Each row is a point. Each copy is the shape, with its points in the same order, stretched, turned, moved and blurred by noise. Some copies are also mirrored. Which?
In the rows, zero is written as 128.

Shape (7 x 3):
[[172 114 126]
 [151 109 115]
 [ 99 116 171]
 [ 89  95  97]
 [180 101 133]
 [146 153  75]
 [ 88 128 169]]
Copy 1, 7 rows:
[[158  94 128]
 [152 103 146]
 [ 88 123 116]
 [111 116 177]
 [154  82 119]
 [163 133 178]
 [ 93 140 120]]
Copy 1 is: mirrored
Copy 2:
[[ 69 120 129]
 [ 87 119 114]
 [152  85 146]
 [148 106  72]
 [ 53 111 128]
 [114 173  96]
 [172  88 145]]
Copy 2 is: mirrored
Copy 3:
[[114  93 135]
 [114 122 124]
 [122 156 167]
 [104 197 111]
 [ 91  88 134]
 [152 117  92]
 [136 176 173]]
Copy 3 is: only turned
Copy 4 (7 x 3):
[[107  88 161]
 [102  95 137]
 [105 161 135]
 [ 94 121  83]
 [ 95  92 165]
 [148  76 118]
 [113 170 127]]
Copy 4 is: only turned

Shape (7 x 4):
[[136 179 121  98]
 [120  93 112 107]
 [159  81 129 140]
 [ 73 175 128 103]
 [134 141  79 128]
 [180 133 142 161]
 [165 114 182  97]]
Copy 1, 7 rows:
[[160 103 152 162]
 [140 149 124  89]
 [123 109  99  74]
 [122 137 188 151]
 [141 145 106 156]
 [120  65 103 119]
 [161  71 146  68]]
Copy 1 is: only turned
Copy 2, 7 rows:
[[134 177 141  98]
 [164 132 149 156]
 [128 138 125 181]
 [160 130 151  74]
 [113 143 168 130]
 [ 90 160 105 148]
 [160 173  87 149]]
Copy 2 is: mirrored

Shape (9 x 6):
[[119  95 144 168 118 135]
 [ 80 116 105 154 139 148]
 [ 81 127 147 134 111 133]
 [173 150 121 159 107  71]
 [171 128 140  83 141  98]
 [165 109 157 176 138  77]
 [ 70 111 151 149 128 148]
 [203 145 130 129 109 117]
 [106  91 123 138 102 111]]
Copy 1, 9 rows:
[[110 104 111  90  70 120]
 [147  69  80 117  87 126]
 [109 100  83 132  87 150]
 [116 155 115 102 164  72]
 [107 137 180 128 187 102]
 [103 144 142 106 106  51]
 [115  75  81 127  57 151]
 [131 171 147  91 179 110]
 [ 85  81 107  91 106 122]]
Copy 1 is: only turned
Copy 2 (9 x 6):
[[146  75 118 140 121  96]
 [127 115  95 152 167 115]
 [104  85 128 135 152 121]
 [161 109 150 157 124 190]
 [169 145 146 105 148 164]
 [190  68 151 134 131 126]
 [110  74 123 141 156  95]
 [165 154 155 143  95 160]
 [132  76  96 119 131 142]]
Copy 2 is: mirrored
Copy 3:
[[108 143 159 163 162 137]
 [ 94 168 134 123 126 166]
 [133 149 175 132 140 128]
 [176 154 108 163 198 106]
 [134 100  94 106 166  97]
 [137 127 141 159 223 117]
 [113 150 179 138 142 148]
 [159 107  82 164 173 105]
 [ 99 163 148 143 152 102]]
Copy 3 is: only turned
Copy 4, 9 rows:
[[131 130 151 151  99  98]
 [104 118 119 170 114 146]
 [ 96 132 141 122  99 136]
 [185  81 142  85  96  91]
 [139 130 118  75 152  82]
 [159  97 154 116  93  38]
 [ 83 134 145 152  97 129]
 [182 134 157  73 138 101]
 [135 129 102 124  90 110]]
Copy 4 is: mirrored

Shape (12 x 8):
[[185 150 134 102 159 150 102 142]
 [116 113 154 123 195 117 156  69]
 [108 124 118  95 134 140 111 103]
 [131 150  90 147  79 133 151 121]
 [171 104  82 109 130 145 118 179]
 [173 141 145  88 114 128 124 117]
 [122 102 129 113 129 160 175 116]
 [115 120 185 109  95 111 169 152]
 [ 98 126 120 135 140 175 124  92]
 [141 177 132  94 158 192 121 112]
 [113 157 113 104  90 145 208 127]
 [138 159 140 128 154 109 115 110]]
Copy 1:
[[142 139 132  75 134 184  96 167]
 [124 185 153 149 224 156 160 113]
 [139 152 125 156 151 142  98 101]
 [132  69 141 144 124 150 133 142]
 [133 107 182  90  67 189 115 121]
 [177 111 105 109 146 184 106 130]
 [157 139 165 185 136 184 151 124]
 [177 124  71 159 108 165 191 117]
 [140 171 156 180 151 116 113 140]
 [122 163 119 139 162 187  74 194]
 [118  85 114 194 135 218 152 150]
 [117 133 112  94 176 138 128 139]]
Copy 1 is: only turned
Copy 2:
[[199 136  70 114 145 108  96 105]
 [192 145 177 141 109 162  84 159]
 [136 137 152 110 128 120 112 155]
 [ 84 152 116 168 110 122 132 137]
 [154  99  70 124 107 100 140 125]
 [162 154 115 130 127  99 125 108]
 [139 167 151 130  76 135 155 172]
 [127 185 180 109  88 161 154 120]
 [129 165 147 118 105 126  92 178]
 [174 173  92 107 155 132 106 154]
 [105 187 147 154 103 153 189 168]
 [168 138 125 131 148 148  72 112]]
Copy 2 is: mirrored
Copy 3, 12 rows:
[[145 108 148 131 162 202 134 152]
 [ 97 122  85  65 131 126 197 173]
 [ 85 125 134 151 124 163 146 139]
 [118  99 144 170 150 104  80  90]
 [161  73 138 211 145 168 103 133]
 [127  94 183 118 127 176 125 150]
 [109  86 131 146 152 101 152 161]
 [143 119 186 112 115 101  98 188]
 [ 86 140 111 154 160 124 166 114]
 [ 82 115 137 132 202 181 148 159]
 [ 88  64 152 146 176  85  79 166]
 [122 137 127 100 135 163 125 140]]
Copy 3 is: mirrored
Copy 4:
[[162 170 110  73 160 152 101 115]
 [126 193 158 148 148 147 165 117]
 [133 121 175 121 115 139 117 125]
 [115  82  93 138  87 144 113 163]
 [145 135 106  94 130 145  58 168]
 [147 124 124  74 172 156 139 148]
 [120 119 110 148 153 148 115 142]
 [142  85  98 142 171 101 140 161]
 [144 118 159 164  99 155 106 101]
 [130 146 122  89 139 160 107  73]
 [ 70  80  84 134 135 144 119 150]
 [143 148 133 103 120 121 142 124]]
Copy 4 is: mirrored

Shape, 15 rows:
[[118 184  40 127 121 120 118 131 140]
 [ 97 120  90 131 171 155 123 147 142]
 [243 109 138 138 143 115 115 151 124]
 [127 107 115 132 123 147 162 143 146]
 [107 106 148 122 120 155 142 104 143]
 [110 145 149 130 124 120 115 139 129]
 [106 116 102 139 139  21 125 112  99]
 [134 117 138 130 191 145 117 125 138]
 [113 107 143 145 137 147 110 151 138]
 [121  94 111 130 174 131 209 101 130]
 [101 140 130 126 118 151 102 143 103]
 [101 103 150 145 147 162 120 149 146]
 [166  96 139 122 120 112 109 155  89]
 [122 164 132 147 117 148 125 159  89]
 [ 96 127 121 171 123 159 113  92 118]]
Copy 1:
[[ 51 103 147 101 154 149 167  99 182]
 [ 86 111 116 112  97 154 167  49 121]
 [152 113  93  61  78  91 142 241  78]
 [146 126 137 139 112 111 153 110 109]
 [156 141 103 155 123 133 127 100 117]
 [133  96 107 138 108 163 128 118 146]
 [ 53 107 132 205  91 186  78 173 134]
 [107 103  85  86  94 149 130 100  80]
 [138 107  99 137  91 164 163 102 121]
 [108 144 155 134 118 105  99 106  48]
 [138 127 113 116  90 177 144  93 162]
 [148 107  98 137  93 162 163  81 101]
 [149 135 106 116  51 133 131 180 127]
 [144 116 147  94 108 175 146 130 148]
 [118 160 110 151 150 220 150 109 129]]
Copy 1 is: only turned
Copy 2 (15 x 9):
[[104 161 184 135 167 137  94 183 117]
 [133 100 147 158 114 179 118 156 140]
 [122  38 130  59  50  71 156 195  90]
 [140  97 149 162 121 116 119 116 122]
 [132 128 124 157 127 144 129  73 120]
 [128 143 129 108 125 126 140 124 149]
 [ 53 143  55 155 152  72 123 169 165]
 [119  87 137 111  66 167 121 131 132]
 [157 108 112 124 104 147 144 138 138]
 [ 89  75 143 191 112 114  80  73 144]
 [139 133 145 114 158 145 150 133 139]
 [158 103 123 133 102 162 134 122 140]
 [123  71 106 111 117  85 180 172 124]
 [144 123 166  88 165 120 126 132 156]
 [140 157  98 121 165 175  95 105 118]]
Copy 2 is: mirrored
Copy 3:
[[165 118 133 110 220 215 166 198 134]
 [161  64  94 103 168 134 176 139 124]
 [158 183 192 119 133  70 198 148 180]
 [143  80 121  92 131 126 128 134 128]
 [125  82 123 114 131 116  91  90  86]
 [150 129 144 137 134 147 114 120 137]
 [154 178 163 133 210 129 106 103 204]
 [157 101 132 138 162  88 169 117 121]
 [162 108 107 112 109 113 149  97 123]
 [132  55 129 114 166  71  89 135 140]
 [126 117  95 122 138 167 131 141 127]
 [163  74  96 114 108 101 138  97 109]
 [115 156 137 111 122 116 151 136 184]
 [141 131 106 131 117 163 129 186 160]
 [156 116  78 103 167 124 112 115  84]]
Copy 3 is: mirrored

Shape, 15 rows:
[[132  86  49 117 172 176 140 111 134 112 136]
 [139 156 174 114  97 137  94 140 129 118 130]
 [142 169 159 139  97 104 142 160 120 193 134]
 [ 81 110  83 191  69 132 118 131 135  61 115]
 [143 194 119 143 139  95 105 117 148 161 158]
 [ 91  77  98 102 146 180 159 105 139 104 100]
 [106  89  48 117 126 163  89 106 123 147 130]
 [ 88 158 157 121 120 152 155 110 115 171 146]
 [ 81  74  93 102 128 130 125 120 160 110 123]
 [108 152 170 127 132  85  95 136 102 127 156]
 [129 130 148 165 120 108 101  95 127 141 100]
 [135 129 173 112  92 114 150 104 141 154 164]
 [149 168 128 113 110  78 125 115  86 146 135]
 [134 132 158 160 102 139 133 106 106 157 167]
 [119 174 176  87  95 120 133  90 127 150 138]]
Copy 1, 15 rows:
[[134 182 126 142 117 108  43 109 152 122 139]
 [149 112  98 133 129 112 166 121  89 103  92]
 [122  96 153 121 143 136 162  95  53 137 143]
 [141 201  94 129  49 123 117 151 154 144  95]
 [141  95 140 139 151  63 171  89 102 143 165]
 [170 197 109 119 103 149  52 105 156 122 109]
 [144 186 119 131 109  78  70 105 114 141 108]
 [165 154 143  95 175 126 164  97 108 114 127]
 [145 172 108 135  90 125  73  86 157 137  85]
 [163  97 136 141 167 102 191 120 132 141  73]
 [167 105 105 107 121 116 117 122 107 163 124]
 [108 122 114 101 149 134 131  81 102 144 124]
 [132 104 132 161 163 113 144 102  82 172 134]
 [122 128 132  84 155 115 151 127 106 142 121]
 [160 126 104 123 177 113 161  87  88 137 112]]
Copy 1 is: mirrored
Copy 2, 15 rows:
[[153 154 123 118 170 138  97 162  86 148  64]
 [121 176 172 112  94 123 151 110 172  97 168]
 [ 94 139 185 120  41 121 136 100 157 140 139]
 [214 123  90  94  97 152  70 127  91  96 159]
 [108 148 187  78 103  84  75 100 139 108 158]
 [144 122 113 133 166 148 116 164 110 165  97]
 [196 158 183 111 153 145  84 124 105 149  92]
 [105 139 179 163  95 116 110 107 156 170 145]
 [177 115 102  91 163 124 118 125 108 151 118]
 [142 144 166 138 100  38 136 100 142 116 182]
 [136 145 183 115 118 135 124 117  94 115 180]
 [ 82 135 146 123 122 125 162  55 145 122 146]
 [107  98 182 112 105  83 116  87 166  72 143]
 [116 177 181 156 102 128 148  79 113 138 146]
 [ 81 119 188 123 121 112 122  74 199 105 168]]
Copy 2 is: mirrored
Copy 3:
[[145 179 131 137  71  80  89 118 151 130 133]
 [ 76  63 108 106 126 142 132 109 139 139 119]
 [ 78  89 135 167 202 153 139 147 127 178 145]
 [100 152 106  89  92 204  53 202 112 120 122]
 [ 60  91 133 147 117 124 154 182 123 131 159]
 [149 177 114 123 102 130  74 104 144 102 129]
 [100 103  83 140  80  83  83 171 155 138 134]
 [ 88 115 139 157 193 157 125 147 173 128 137]
 [118 133 101 142  71 141  69 127 123  99 132]
 [ 43  84 120 141 148 152 125 135 129 123  96]
 [111  96 122 113 128 135 120 186  94 108 136]
 [142  80 146 171 150 151 150 143 143 147 130]
 [ 82 102 109 158 163 143 166 179 134 161 120]
 [123  91 160 150 170 140 135 172 153 158 116]
 [ 94  72 111 149 157 163 165 148 154 122 143]]
Copy 3 is: only turned
